Each row is a point. The points of each table are mixes of a few directions, plus a little noise. How many directions does each table use, and how many do they share? Where both have some left over, give the other angles between the two spaces (their principal angles), to ten degrees, smallest first.

First (6 x 3)
[[ -0.6   0.8 -10.5]
 [ -0.3   0.4  -5.4]
 [  0.0   0.0  -0.4]
 [ -0.2   0.2  -3.0]
 [  0.6  -0.8  10.5]
 [  0.5  -0.6   8.9]]
Second (5 x 3)
[[ 2.8 -2.9 -2.5]
 [ 7.3  1.8 -0.6]
 [ 6.3 -1.7 -2.6]
 [-8.5  1.6  3.2]
 [-7.9  1.1  2.7]]
Directions: first 1, second 2, shared 0; angles 60

First (7 x 8)
[[  5.1  -4.8  -5.8   2.9   0.1  -7.4   4.4   1.4]
 [  7.4   2.0  -1.4  -3.0  -2.4  -6.6  -0.4  -0.3]
 [ -0.3   3.8   4.4  -4.0  -0.2   5.3  -3.5   0.0]
 [  0.5   0.8   4.6  -2.7   3.1   6.7  -2.2   2.1]
 [-16.4  -3.7   0.2  10.0   3.8   0.7   1.9  -3.7]
 [ -3.8   0.6  -1.0  -0.4  -3.1   6.9  -0.1   0.0]
 [  7.5   1.2  -1.0  -2.8  -1.2  -5.8  -0.2   0.5]]
Second (7 x 8)
[[ 7.5 -5.0 -1.1 -0.1  0.5  4.5  1.9  7.1]
 [-5.4 -1.8  1.6  2.7  8.7 -2.6  1.2 -3.1]
 [ 7.1 -3.2 -2.4  1.9 -4.9 -3.0  1.3  5.3]
 [-6.6  5.0  0.9 -0.7 -6.0  3.2 -2.8 -3.3]
 [-9.1  1.4  1.7  2.2 -6.1 10.3 -2.2  0.8]
 [ 4.4 -0.8 -1.1 -0.3  0.8 -4.7  0.9  0.4]
 [ 2.2  4.5  0.3 -5.6  7.1 -7.7 -0.5 -7.2]]
Directions: first 4, second 4, shared 3; angles 50

First (8 x 11)
[[  3.4   2.1  -7.9   0.5  -1.9   0.2 -13.3   7.1   4.9   3.5   4.9]
 [  0.1   0.7  -1.1  -0.1  -0.3   1.9  -1.6   0.2  -0.1   0.9   1.3]
 [  0.1  -0.6   0.7   0.1   0.2  -2.1   0.9   0.3   0.4  -0.8  -1.2]
 [  1.3  -3.1   2.6   0.7   0.9 -11.2   2.9   2.4   3.2  -3.4  -5.6]
 [  3.1  -1.0  -2.9   0.8  -0.5  -8.5  -6.1   6.4   5.4  -0.4  -1.3]
 [ -3.0   2.2   1.0  -0.9   0.0  11.6   3.3  -6.0  -5.6   1.9   3.5]
 [ -5.0   1.8   4.4  -1.3   0.8  14.2   9.5 -10.2  -8.8   0.8   2.3]
 [  0.0  -2.2   3.1   0.2   0.9  -6.1   4.4  -0.3   0.6  -2.7  -4.1]]
Second (10 x 11)
[[  2.2  -2.1   5.5   0.6  -3.1   1.7   3.3  -3.9   1.0  -2.7  -2.8]
 [ -1.2   2.4   6.2  -6.8  -1.9   3.5  -7.7  -0.6   2.0   2.0   5.2]
 [  5.3  -1.2   0.5  -3.5  -1.4   1.8   5.1  -4.6   0.6  -5.3   0.1]
 [ -4.2   3.1 -15.2   2.8   7.9  -5.8  -3.0   9.0  -3.2   5.0   3.0]
 [ -0.1  -2.5  -1.8   7.0   0.4  -2.4   5.5   0.4  -1.2  -0.7  -5.5]
 [  1.5   0.9  -6.1  -1.6   2.5  -1.2   1.3   1.0  -0.8  -1.1   1.9]
 [  2.1  -0.9  -6.1   2.0   2.1  -2.0   5.1   0.1  -1.4  -2.4  -1.5]
 [ -2.0   4.8  -3.2  -8.5   2.6   1.2  -9.6   3.4   0.5   3.6   9.0]
 [ -0.1  -2.0   1.8   4.7  -1.2  -0.9   3.4  -0.9  -0.3  -0.8  -4.5]
 [ -3.3  -2.4  18.4   3.4  -7.8   3.9  -3.6  -3.8   2.6   2.2  -5.0]]
Directions: first 2, second 3, shared 0; angles 40, 70

First (10 x 14)
[[ -3.7   0.6   0.7  -1.0  -1.0  -0.8  -0.4   1.2   3.0   0.3   0.7   1.1
   -5.5  -0.1]
 [ -4.6  -0.4   0.0  -1.9   2.4  -0.3   1.5   1.9   4.7   1.5  -0.4  -0.2
   -2.7  -0.3]
 [ -5.0  -2.8  -2.0  -3.9  10.3   1.3   5.9   3.2   7.5   4.1  -3.1  -3.6
    6.0  -0.6]
 [  9.9   2.7   1.6   5.6 -11.3  -0.8  -6.6  -5.1 -12.1  -5.3   3.1   3.0
   -1.4   0.9]
 [ -8.6  -0.3   0.3  -3.5   3.4  -0.8   2.1   3.6   8.7   2.6  -0.4   0.2
   -6.3  -0.4]
 [ 11.6   0.1  -0.6   4.4  -3.5   1.2  -2.3  -4.7 -11.3  -3.1   0.1  -0.7
    9.6   0.6]
 [ -3.2  -0.6  -0.3  -1.6   2.8   0.1   1.6   1.5   3.6   1.5  -0.7  -0.6
   -0.5  -0.2]
 [ -7.0   2.3   2.3  -1.0  -5.4  -2.4  -2.7   1.9   4.6  -0.5   2.6   3.7
  -14.5   0.0]
 [  0.7  -2.6  -2.2  -1.7   8.2   1.9   4.5   0.8   1.8   2.5  -3.0  -3.8
   10.3  -0.4]
 [ 10.0   1.0   0.2   4.5  -6.0   0.4  -3.6  -4.5 -10.6  -3.6   1.1   0.7
    4.9   0.7]]
Second (9 x 14)
[[ -1.0  -1.6   4.4  -7.1  -4.7  -1.6  -2.8  -1.9   4.1  -2.6  -3.6  -1.0
    1.2  -2.3]
 [  4.5   1.1  -3.3   1.2   4.9   3.9   5.5  -0.3  -0.4   7.8   0.2   3.5
   -1.8  -5.0]
 [  0.3   0.9   8.6 -13.6  -1.9   0.6  -0.4  -4.2   8.6   0.7  -7.4   1.0
   -1.0  -7.8]
 [ -6.6  -2.9   1.0   4.1  -5.9  -2.3  -3.5  -0.3  -2.2  -6.1   0.1  -5.0
    5.5   4.0]
 [  0.3   1.1  -1.6   3.4   3.6   3.7   4.8  -0.9  -1.1   5.3  -0.5   1.0
    0.7  -3.5]
 [  6.9   0.5  -0.8  -7.2   0.1  -4.4  -4.8   3.1   2.3  -2.9   2.7   3.4
   -6.9   3.8]
 [ -6.2  -2.5  -0.1   6.1  -3.8   0.6   0.2  -1.3  -2.7  -1.8  -0.8  -4.2
    6.5   0.5]
 [  3.2  -0.9 -10.1  12.3   4.7   3.9   6.2   2.2  -7.1   7.6   5.1   1.9
    1.0  -0.3]
 [ -1.4   4.3   1.8   0.9   3.1  -4.4  -5.2   3.5  -1.4  -7.9   4.2  -0.5
   -5.1  10.7]]
Directions: first 2, second 4, shared 0; angles 60, 60

First (11 x 20)
[[ -1.1  -0.2   1.1  -5.8  12.7  -7.3 -18.0   8.4   9.6 -10.2   0.2   2.7
   -0.9   8.2  -7.3  -4.3   1.9  -6.8  -2.8  -5.1]
 [ -1.5  -0.6   0.8  -3.9   9.0  -3.6 -10.8   7.0   7.4  -8.1  -1.1   3.7
   -2.7   4.9  -4.8  -4.1   0.1  -2.9  -1.9  -2.7]
 [  1.3  -1.1  -0.4   2.1  -7.6   3.5  10.6  -6.7  -3.9   6.0  -0.2  -2.9
   -0.1  -6.4   5.6   2.3  -0.1   4.0   1.4   2.3]
 [  0.9   2.2  -0.9   4.5  -7.2   2.9   7.4  -4.4  -8.4   7.2   1.8  -2.7
    4.3  -1.6   2.1   4.3  -0.3   1.0   1.7   2.4]
 [ -2.4   0.7   0.0   0.4   3.5   1.8  -1.4   6.3   1.1  -4.1  -1.9   5.4
   -2.8   2.7  -3.1  -2.7  -3.1   1.4  -0.2   1.3]
 [ -0.9  -1.7   1.0  -5.2   9.1  -4.5 -11.1   5.6   9.1  -8.3  -1.2   2.6
   -3.3   3.6  -3.7  -4.4   0.9  -2.9  -2.1  -3.4]
 [ -1.8  -0.6   0.3  -0.7   3.3   1.4  -0.7   4.7   2.9  -4.2  -2.3   4.5
   -4.0   0.8  -1.6  -3.1  -2.4   2.0  -0.4   0.8]
 [  2.0  -2.2   0.0  -0.3  -5.4   0.7   6.5  -7.3  -0.4   4.4   0.2  -4.3
   -0.3  -6.2   5.6   1.7   1.8   2.1   0.6   0.2]
 [  0.2   2.9  -0.8   4.0  -4.2   1.8   3.4  -1.3  -7.2   4.8   1.8  -1.2
    4.4   1.2  -0.4   3.4  -0.5  -0.5   1.3   1.8]
 [  1.9  -0.3  -0.6   2.6  -8.4   2.5   9.7  -7.8  -5.5   7.5   1.1  -4.5
    2.2  -5.6   5.4   3.7   0.8   2.5   1.5   1.8]
 [  1.3   0.9  -0.5   2.2  -4.9   0.9   4.3  -4.4  -4.7   5.1   1.6  -3.2
    3.2  -1.7   2.1   3.1   0.9   0.0   1.0   0.8]]
Second (10 x 20)
[[  3.9   1.3  -3.6  -6.8   5.1   7.1  -3.9   0.0   1.6   4.1   9.1   2.3
    3.0  -2.5  -0.7   2.2   4.2   5.3  -1.5   3.4]
 [ -4.4  -2.6  18.9  -2.9  -4.1  -4.9   4.4   0.1  -1.9   5.3  -3.0   0.7
   -6.2  13.1  -6.8  -2.3   2.5  -7.2  -1.8  -1.0]
 [  2.9  -0.6  -9.9  -3.2   2.3   4.3  -2.0   0.2   0.7  -1.5   3.3  -2.8
    4.0  -6.7   4.6   1.9  -0.8   5.8   0.4   1.2]
 [ -1.8  -3.4   9.1  -5.6  -1.9  -1.3   2.9   0.3  -1.4   3.3  -0.7  -2.5
   -2.5   6.4  -2.0  -0.5   1.2  -1.8  -1.1   0.0]
 [  0.4   5.8  -6.7  11.9   1.0  -1.5  -2.9  -0.7   1.8  -4.2  -1.7   6.3
    0.7  -5.2  -0.4  -0.5  -1.4  -2.1   1.5  -1.2]
 [  0.0   4.4 -10.5  12.9  -0.3  -2.5  -2.0  -0.5   1.2  -7.0  -4.5   2.9
    1.4  -7.7   2.9  -0.6  -4.0  -1.3   2.5  -2.0]
 [ -6.1  -1.3   4.8  11.8  -7.6 -10.9   5.7  -0.1  -2.4  -6.7 -14.1  -2.9
   -4.4   3.1   0.9  -3.6  -6.7  -8.1   2.3  -5.1]
 [  1.4   0.5  -1.5  -2.1   1.8   2.3  -1.4  -0.1   0.6   1.1   3.0   0.9
    1.1  -1.1  -0.2   0.9   1.4   1.8  -0.4   1.0]
 [  2.6  -3.2  -3.9 -10.5   2.3   5.5  -0.6   0.4  -0.1   2.4   5.5  -4.8
    3.1  -2.2   3.2   2.3   1.3   6.4  -0.8   2.3]
 [  0.6  -1.0   3.3  -5.3   1.1   2.1   0.0   0.2   0.0   3.3   3.3  -0.1
    0.0   2.2  -1.4   0.6   2.4   1.1  -1.1   1.3]]
Directions: first 3, second 3, shared 0; angles 60, 80, 90

First (9 x 32)
[[  4.6   6.6   1.9  -2.4  -5.3  -2.9  -0.3  -4.7   8.7 -12.5  -3.8   5.7
    8.0   1.7   2.9   6.1   0.1  -2.6  -6.4  -4.8  -4.8   0.2  -3.9  -0.2
   -4.9   6.6  -0.8   6.8   0.7   0.0  -2.1  -3.5]
 [  3.8   2.1  -0.4  -2.5  -5.0  -0.9  -2.9  -0.8   5.0  -7.8  -2.0   2.5
    8.0   2.2   5.0   3.7   1.0   3.5  -7.3  -3.5  -1.4  -2.7  -4.3  -2.5
   -2.8   6.3  -0.9   6.9  -0.6  -0.5   0.1  -2.9]
 [ -0.9  -1.1  -1.1   0.3  -0.1   2.0  -3.5   5.5  -6.7   7.3   3.8  -1.6
   -0.5   1.8  -1.0   0.7   4.9   6.2   5.3   2.6   3.9  -2.9   2.8  -0.4
    1.9  -1.8   0.9   0.5   0.0  -0.4   4.9   3.3]
 [ -3.7   3.7   2.7   3.5   5.9  -1.1   4.7   0.6  -6.6   9.8   3.6  -0.1
  -10.3  -1.7 -10.2  -1.0   1.1  -7.3  15.2   3.7  -0.2   5.9   7.2   5.7
    2.0  -9.2   1.8  -8.2   3.1   0.4   1.1   6.0]
 [  0.7   0.6   0.4  -0.4  -0.4  -0.8   1.2  -2.6   3.6  -4.3  -1.9   0.9
    1.1  -0.6   1.2   0.0  -2.1  -2.4  -3.5  -1.4  -1.8   0.8  -1.7  -0.3
   -1.1   1.6  -0.5   0.4  -0.1   0.2  -2.3  -1.9]
 [ -6.4  -6.4  -0.6   1.8   4.8   4.2   0.5   1.2  -6.9   8.3   1.7  -3.8
   -7.9  -2.4  -3.4  -4.1   0.2  -1.4   4.6   6.1   3.6  -0.9   6.0   1.6
    4.4  -5.7   1.0  -6.6  -0.8   1.4   0.6   1.2]
 [  6.3   8.8   2.6  -0.6  -2.5  -7.0   5.0  -6.1  11.1 -11.4  -3.9   5.0
    4.2  -0.1   0.6   2.5  -5.3  -7.1  -3.9  -7.7  -7.7   6.4  -6.8   0.5
   -5.5   3.7  -1.3   2.9   2.0  -1.0  -5.0  -1.9]
 [ -4.3  -3.7   0.1  -1.4  -0.9   5.1  -3.5  -1.6  -1.6  -2.2  -1.4   0.7
    0.8  -0.2   1.0   2.4   3.7   0.0  -3.1   4.5   2.1  -5.1   4.7   0.6
    1.4   1.5   0.4   1.0  -1.4   2.2   0.6  -3.3]
 [ -0.2 -10.5  -5.4   1.7   3.4   1.5  -1.4   8.5  -6.7  12.6   4.1  -9.4
   -3.5  -0.5   3.6 -10.0  -3.6  11.0  -1.0   0.4   6.3  -2.2  -4.0  -5.3
    4.7  -3.1  -0.5  -3.7  -2.8  -2.2   2.3   3.0]]
Second (8 x 32)
[[ -2.6   0.8   5.5   1.5  -1.8  -2.1   2.2   3.3   4.9  -0.9  -2.3   5.7
    2.6   2.5  -3.9   8.5   3.5  -2.9   9.1   4.4  -1.6  -1.7  -1.2   4.3
   -1.8  -1.9   4.1   3.9   0.3  -0.4   4.3   5.8]
 [  2.2   1.7  -0.4   1.1   1.2  -2.4  -0.1   2.8   1.6   3.2   1.4   0.1
   -1.8   1.8  -1.2  -1.9  -1.5   1.3   2.1  -1.0  -2.0  -0.8   1.0   0.2
    3.6   0.0   0.7  -0.9  -0.9   1.0  -1.4   0.7]
 [ -5.8  10.6   5.2   3.1   0.7   3.7   0.2   0.4 -13.5  -4.5   2.1   5.6
    0.0   0.1  -1.8   6.5  11.3 -11.6   3.6   6.5   6.6   4.0   1.0  10.2
  -15.0 -13.7  -3.1   5.0  11.0 -10.7   3.6   8.2]
 [ -2.0  -8.0  -3.0  -4.0  -2.7   4.4  -0.5  -7.5   0.4  -5.4  -3.3  -3.8
    3.6  -4.8   4.7  -0.7  -2.0   2.6  -8.6  -1.4   2.2   0.5  -2.3  -5.5
   -1.8   6.2  -1.4  -1.3  -2.6   2.5   0.8  -6.6]
 [ -3.0  -4.9   2.5  -1.3  -3.2   0.5   1.6  -1.7   5.3  -3.9  -4.1   2.0
    4.3  -0.7  -0.5   6.3   0.9  -0.3   2.2   2.3  -0.5  -1.5  -2.4  -0.4
   -1.5   3.1   2.8   2.2  -2.1   1.9   3.7   0.4]
 [ -3.1  -5.8   0.2  -2.5  -2.9   3.1   0.6  -5.0   1.5  -5.3  -3.5  -0.6
    4.2  -3.0   2.2   3.5   0.6   0.2  -3.3   1.0   1.7  -0.1  -2.3  -2.2
   -3.3   3.6   0.2   0.9  -1.4   1.1   2.8  -2.5]
 [  8.2   4.2  -4.8   1.9   5.0  -5.0  -2.0   5.9   0.9  10.3   5.6  -4.0
   -7.5   3.4  -0.8 -11.6  -6.9   5.7  -0.6  -6.2  -4.5  -0.8   3.7  -2.6
   11.4   0.9  -0.9  -5.1  -2.3   2.6  -7.3  -1.9]
 [  6.0   1.5  -5.3   0.2   3.6  -2.0  -2.0   1.8  -1.1   6.4   4.2  -5.0
   -5.2   0.8   1.4 -10.7  -5.8   5.2  -4.5  -5.8  -2.1   0.2   2.6  -3.9
    8.0   1.8  -2.3  -4.9  -1.9   2.2  -6.1  -3.9]]
Directions: first 4, second 3, shared 0; angles 30, 50, 80

First (8 x 32)
[[ -1.1   0.1  -1.4   1.4   1.0  -1.0  -1.9  -0.3   0.5   2.3   2.2   0.4
    0.5  -1.8  -0.4   0.7  -1.4   1.4  -0.7  -3.9  -0.4  -1.3  -2.0  -0.4
   -0.6   1.3  -0.2   2.6  -1.2  -0.5  -1.9  -0.4]
 [ -2.5   0.2  -3.5   3.3   2.3  -2.6  -5.0  -0.8   1.5   5.9   6.3   0.8
    1.5  -4.3  -0.7   1.3  -4.1   3.9  -1.5  -9.4  -0.8  -3.0  -4.7  -1.1
   -1.3   3.3  -0.8   6.4  -2.9  -1.8  -5.0  -1.4]
 [  3.6   1.9   8.2  -5.8  -8.8   1.8   4.9  -2.5   9.0  -8.9   6.8  -1.0
   -1.5   0.8   7.0   0.2   2.1   3.8   6.7  17.5   9.5   5.1   1.4  -0.8
    0.6 -10.5  -2.3   3.5   2.9  -7.0   4.0 -10.2]
 [  0.8   0.4   2.0  -1.3  -2.1   0.2   0.9  -0.8   2.9  -1.9   2.9  -0.3
   -0.2  -0.3   1.8   0.1   0.0   1.7   1.6   3.8   2.5   1.1  -0.3  -0.5
    0.0  -2.6  -0.8   1.9   0.4  -2.4   0.4  -3.1]
 [ -0.5  -3.5  -6.2   2.7   9.0   2.3   2.2   5.2 -16.9   2.4 -22.7   0.0
   -0.9   7.1  -9.3  -3.0   4.5 -13.6  -7.2  -8.5 -13.2  -2.0   7.2   3.4
    1.5   9.8   4.9 -17.7   1.3  14.2   3.7  18.6]
 [  1.0   1.0   3.0  -2.0  -3.5   0.0   0.9  -1.5   4.8  -2.7   5.3  -0.3
   -0.3  -0.9   3.3   0.6  -0.2   3.2   2.9   5.8   4.5   1.8  -0.8  -0.6
    0.1  -4.3  -1.3   3.6   0.6  -4.0   0.3  -5.6]
 [ -0.5  -0.1  -0.6   0.5   0.5  -0.4  -0.8   0.0   0.1   1.1   0.8   0.1
    0.3  -0.6  -0.2   0.1  -0.5   0.4  -0.5  -1.7  -0.3  -0.5  -0.9  -0.1
   -0.2   0.6   0.0   0.8  -0.4   0.0  -0.7   0.2]
 [ -0.7  -0.5  -1.5   1.2   1.7  -0.4  -0.8   0.4  -2.0   1.6  -1.7   0.1
    0.2  -0.1  -1.3  -0.1  -0.3  -0.8  -1.3  -3.5  -1.9  -1.0  -0.2   0.1
   -0.1   2.1   0.6  -0.9  -0.6   1.5  -0.6   2.0]]
Second (10 x 32)
[[ -4.2   3.5  -0.8  -8.0 -16.5  -3.2  -8.2  -0.4  14.8  -8.7  21.6  -1.1
    3.4  -6.0   6.4   7.8  -1.0  10.5   5.1   4.4  14.0  -0.9  -0.7  -2.6
    3.7  -6.0  -7.0  15.5   9.9 -13.6   0.1 -16.7]
 [ -1.4  -0.4  -2.8  -4.5  -4.6   1.0  -0.8   3.9  -3.7  -6.5  -6.4  -1.0
    0.7   3.7  -2.3   1.8   4.7  -5.2  -1.2   1.6  -0.5  -0.2   6.9   1.4
    4.0   1.6  -0.3  -6.4   8.2   2.9   5.2   3.8]
 [  1.9  -0.5   2.1   4.8   6.7   0.0   2.3  -2.6  -0.6   6.3  -0.3   0.9
   -1.2  -1.2   0.2  -2.9  -3.0   1.4  -0.3  -2.0  -2.6   0.4  -4.6  -0.4
   -3.6   0.2   1.7   1.1  -7.7   0.9  -3.6   1.0]
 [ -0.3  -0.2  -0.8  -1.1  -1.0   0.3   0.0   1.1  -1.3  -1.7  -2.2  -0.3
    0.1   1.2  -0.8   0.3   1.4  -1.7  -0.4   0.4  -0.5  -0.1   2.0   0.5
    1.1   0.6   0.1  -2.1   2.1   1.1   1.5   1.4]
 [  2.6  -1.6   1.5   5.7   9.9   1.2   4.3  -1.4  -5.7   6.8  -7.9   0.9
   -1.9   1.4  -2.2  -4.5  -1.4  -3.0  -2.0  -2.8  -6.6   0.5  -2.5   0.7
   -3.4   2.2   3.5  -5.0  -8.1   5.4  -2.1   6.6]
 [  0.8   0.0   1.3   2.3   2.6  -0.3   0.7  -1.7   1.1   3.2   2.1   0.5
   -0.4  -1.4   0.8  -1.0  -2.0   1.9   0.3  -0.9  -0.3   0.1  -3.0  -0.5
   -1.9  -0.5   0.4   2.2  -4.0  -0.8  -2.3  -1.1]
 [  0.7   1.0   2.6   3.0   1.7  -1.5  -0.6  -3.8   6.0   4.7   9.6   0.8
   -0.1  -4.5   3.3  -0.4  -4.6   6.7   2.0  -0.8   2.8   0.1  -6.7  -1.8
   -3.2  -2.5  -0.9   8.6  -6.2  -5.0  -5.0  -6.3]
 [ -0.7  -1.0  -2.8  -3.2  -1.9   1.6   0.6   4.1  -6.4  -5.1 -10.3  -0.9
    0.1   4.9  -3.5   0.4   5.0  -7.2  -2.1   0.9  -3.0  -0.1   7.2   1.9
    3.5   2.7   1.0  -9.3   6.7   5.4   5.4   6.8]
 [  1.4   0.0   2.2   4.0   4.9  -0.4   1.3  -2.8   1.5   5.5   2.8   0.8
   -0.8  -2.2   1.2  -2.0  -3.4   2.9   0.4  -1.6  -0.8   0.3  -5.0  -0.8
   -3.3  -0.7   0.8   3.3  -6.9  -1.0  -3.9  -1.3]
 [ -0.7  -0.9  -2.5  -2.9  -1.8   1.4   0.5   3.6  -5.6  -4.6  -9.0  -0.8
    0.1   4.2  -3.1   0.4   4.4  -6.3  -1.8   0.8  -2.6  -0.1   6.4   1.7
    3.1   2.3   0.8  -8.1   6.0   4.7   4.7   5.9]]
Directions: first 2, second 2, shared 1; angles 60
